Each row of a before or after table is a point. One or more steps were done to the points. Then noise was added and the rows were shuffled. The steps act on columns, c1 being the first. Write out the steps. A step turns or swaps two columns, mirrors them in a line or flattens them onto one, adds a multiple of one to another, or multiplies or shifts one. Angles are multiples of 10 degrees, from the lower column toward the higher: turns from -170 to 170, lines from 10 to 170 but not 90. Use the fewest steps. Two steps may share a column if one is a turn and the other turns, adds or multiplies; they go together, in the order done. Otherwise the lowest column goes first.
In the rows, zero is written as 100.

Before (10 x 2):
92  162
78  103
80  72
112  97
52  131
56  76
138  20
56  69
119  97
62  37
After, 10 rows:
114  100
120  97
148  87
89  101
83  107
75  106
79  102
58  108
63  105
48  111
Steps: flatten c1 and c2 onto the line at 170 degrees

Before:
110  103  114  109  102  78
114  104  83  66  100  97
102  95  100  89  95  105
90  133  124  95  101  92
81  91  113  100  87  96
102  117  111  88  108  80
110  88  116  78  79  84
88  90  107  106  120  98
108  89  107  86  99  102
99  100  96  84  101  86
121  85  83  89  93  111
102  132  130  123  98  104
124  105  77  104  109  135
98  91  122  91  95  117
After:
121  90  107  100  121  106
92  131  122  116  100  113
69  118  122  117  108  96
60  100  108  126  100  88
157  130  118  63  99  126
98  104  57  74  109  105
61  85  82  99  93  94
60  89  102  114  100  107
117  103  127  76  102  97
38  88  124  125  80  101
5  104  90  138  102  84
77  91  102  115  97  127
109  91  113  117  87  108
70  94  96  114  95  104
Steps: multiply c4 by 3; turn c1 and c4 by -120 degrees; turn c3 and c6 by 50 degrees

Before (9 x 11):
67  94  97  120  87  65  161  113  70  146  61
114  83  89  73  128  137  140  84  60  112  87
72  72  134  107  128  121  148  92  87  39  69
109  67  109  62  79  148  89  92  101  51  118
138  32  89  99  82  132  119  90  101  130  89
86  59  29  109  167  89  49  99  151  128  160
137  91  104  107  72  97  96  92  123  103  44
156  96  146  115  67  85  66  120  125  88  161
93  53  76  134  112  142  88  116  82  106  68
After (9 x 11):
125  92  108  102  157  94  111  85  123  79  127
86  113  102  139  111  141  108  119  77  99  132
75  41  107  116  133  64  26  120  71  77  119
127  139  77  67  107  148  122  89  101  134  74
122  81  89  112  122  133  85  87  102  49  97
117  98  129  86  93  123  58  88  84  172  142
121  143  77  88  89  139  65  77  61  84  125
139  74  142  82  82  84  152  124  123  83  31
58  40  55  151  10  90  143  101  152  82  100
Steps: turn c1 and c10 by -150 degrees; turn c1 and c7 by -160 degrees; add 1.5 times c6 to c2; turn c3 and c4 by -40 degrees; turn c5 and c11 by 140 degrees; multiply c8 by 1.3

Before, 12 rows:
87  138  141  149  19  112  5  113  87  81  95  97  129  79  79  105  106  162  92  78
106  87  129  95  101  120  48  100  90  112  102  95  84  90  106  136  94  84  85  104
98  84  95  58  131  95  104  115  139  118  129  120  101  76  108  131  91  125  107  101
164  120  146  136  89  95  77  109  71  59  63  105  82  77  96  126  112  129  104  119
154  126  115  129  63  69  65  62  70  98  123  128  89  52  77  81  105  128  82  89
123  81  74  68  106  105  74  132  118  126  93  113  120  95  138  98  123  100  98  106
104  94  135  87  133  115  89  144  119  111  101  137  76  62  149  107  123  92  93  96
124  89  141  58  118  102  103  95  112  150  116  74  105  71  121  109  121  107  110  82
84  81  99  68  131  111  92  120  128  106  89  93  71  72  101  88  114  91  128  85
102  107  106  53  128  98  106  116  93  140  93  130  76  72  90  107  131  114  95  130
124  121  120  116  57  103  106  98  84  55  110  89  73  41  97  118  135  106  98  153
53  116  124  141  58  92  14  112  52  73  107  106  140  63  111  88  85  152  133  114
After (12 x 20):
109  82  74  70  104  104  69  131  121  127  93  91  121  96  140  97  85  99  99  121
59  116  122  142  57  92  85  112  82  73  108  147  139  63  112  89  16  151  133  72
128  120  147  136  90  96  79  108  91  60  63  127  83  78  97  126  83  127  104  162
99  81  98  67  131  111  85  121  109  105  88  72  72  72  102  89  98  90  128  78
105  94  136  88  131  114  75  145  142  113  101  100  76  61  149  106  98  93  94  100
144  126  114  129  62  69  83  62  112  97  124  141  88  52  78  81  69  127  81  134
80  109  107  52  128  97  73  116  122  142  93  120  75  74  90  108  116  114  97  119
127  91  140  58  118  102  81  95  82  148  114  77  105  72  118  108  110  107  110  106
99  83  95  57  131  94  110  117  137  117  129  77  102  76  106  130  99  124  106  98
109  137  141  150  21  112  63  114  92  81  95  110  129  80  78  106  12  161  91  76
98  86  128  95  99  121  87  100  90  112  103  108  81  91  105  137  50  83  87  107
75  121  119  116  55  102  68  98  83  54  110  108  73  41  98  117  117  107  99  151
Steps: turn c1 and c20 by 50 degrees; turn c7 and c17 by 70 degrees; turn c9 and c12 by -60 degrees

Before, 8 rows:
111  110  108  35  90  78  77  110  99  100  84  113  96  100  107  86  62  105  96  104  99  90  102  108  131  91  98  121  110  87  75  100  48  89  96  99  111  108  102  114  98  117  89  107  109  139  113  101
80  94  116  107  116  106  94  97  114  105  107  76  135  131  105  86  95  108  105  106  94  104  106  105  101  98  144  27  113  120  77  110  127  110  87  100  91  90  85  110  137  83  136  117  89  148  86  111
111  96  85  98  89  100  81  92  119  111  102  115  89  135  91  135  93  104  115  72  98  100  107  97  111  89  120  120  89  120  93  125  117  145  91  102  84  88  100  93  85  89  119  115  98  87  117  107
60  123  86  100  102  117  72  94  76  96  93  89  85  75  93  87  93  107  108  89  86  68  111  107  100  104  105  82  106  135  83  79  115  87  94  105  143  97  104  96  108  81  120  99  84  89  102  109
112  94  119  101  110  84  76  89  95  107  108  112  86  114  90  186  82  109  99  101  83  88  68  102  116  66  102  81  91  88  80  100  130  106  134  119  89  136  76  106  96  87  125  99  153  88  116  111
91  95  110  104  93  104  68  98  103  102  105  115  87  124  97  88  87  95  103  75  100  94  109  101  106  106  107  107  114  114  91  79  125  99  93  96  87  83  72  103  115  116  100  98  92  101  103  109
103  103  119  69  118  115  124  105  81  104  109  108  91  131  92  103  94  101  114  101  98  82  61  101  108  108  109  117  94  90  79  79  93  85  96  119  96  97  87  122  75  118  5  119  92  87  93  69
121  108  84  86  114  95  94  85  119  117  93  104  100  65  134  104  82  109  117  99  74  75  103  86  104  95  98  118  112  127  150  84  123  100  94  116  112  110  99  92  79  116  134  119  84  97  106  96
After (8 x 48):
112  111  109  35  88  79  76  107  100  100  85  112  96  100  107  88  62  103  97  103  99  88  101  106  131  91  103  113  110  86  73  101  47  88  99  99  113  106  99  115  91  117  89  107  110  139  113  99
103  103  118  69  116  116  123  107  78  106  109  108  90  142  93  104  93  102  113  101  97  80  63  101  108  109  86  106  96  91  78  81  95  84  97  119  84  97  99  121  82  117  6  117  93  90  95  67
55  123  86  103  102  117  71  94  77  97  90  89  85  68  93  89  94  106  111  90  88  68  111  109  98  105  98  59  105  137  83  80  114  86  96  103  153  97  104  94  79  83  122  98  83  89  106  109
91  94  111  104  95  105  70  99  102  103  101  112  86  131  96  88  86  95  103  78  101  96  110  104  107  105  77  102  111  113  90  81  123  98  94  95  94  83  83  99  123  117  98  98  90  103  102  106
111  96  86  98  88  100  79  91  119  110  100  116  89  147  88  135  91  104  118  73  99  100  110  97  113  88  87  118  89  119  93  124  117  145  91  103  74  90  113  92  97  89  117  116  100  89  119  106
79  96  114  107  114  107  93  96  113  103  105  75  136  138  106  85  96  109  106  106  96  104  105  104  100  101  57  31  114  120  78  109  129  112  87  100  106  91  117  111  136  84  138  118  89  149  86  112
113  95  119  102  108  85  74  89  95  106  108  112  87  118  90  183  79  109  98  101  85  88  65  102  114  66  81  72  89  89  82  99  129  107  134  118  87  135  81  108  104  88  124  98  156  90  119  113
120  106  81  86  113  94  93  86  118  118  92  105  100  55  135  107  80  107  117  98  74  73  101  87  105  94  100  101  111  130  150  85  123  99  95  114  104  106  97  92  74  115  135  121  84  99  107  95
Steps: multiply c14 by 1.3; add 0.7 times c22 to c28; mirror c27 and c39 in the line at 70 degrees; multiply c37 by 1.3; turn c37 and c41 by -30 degrees
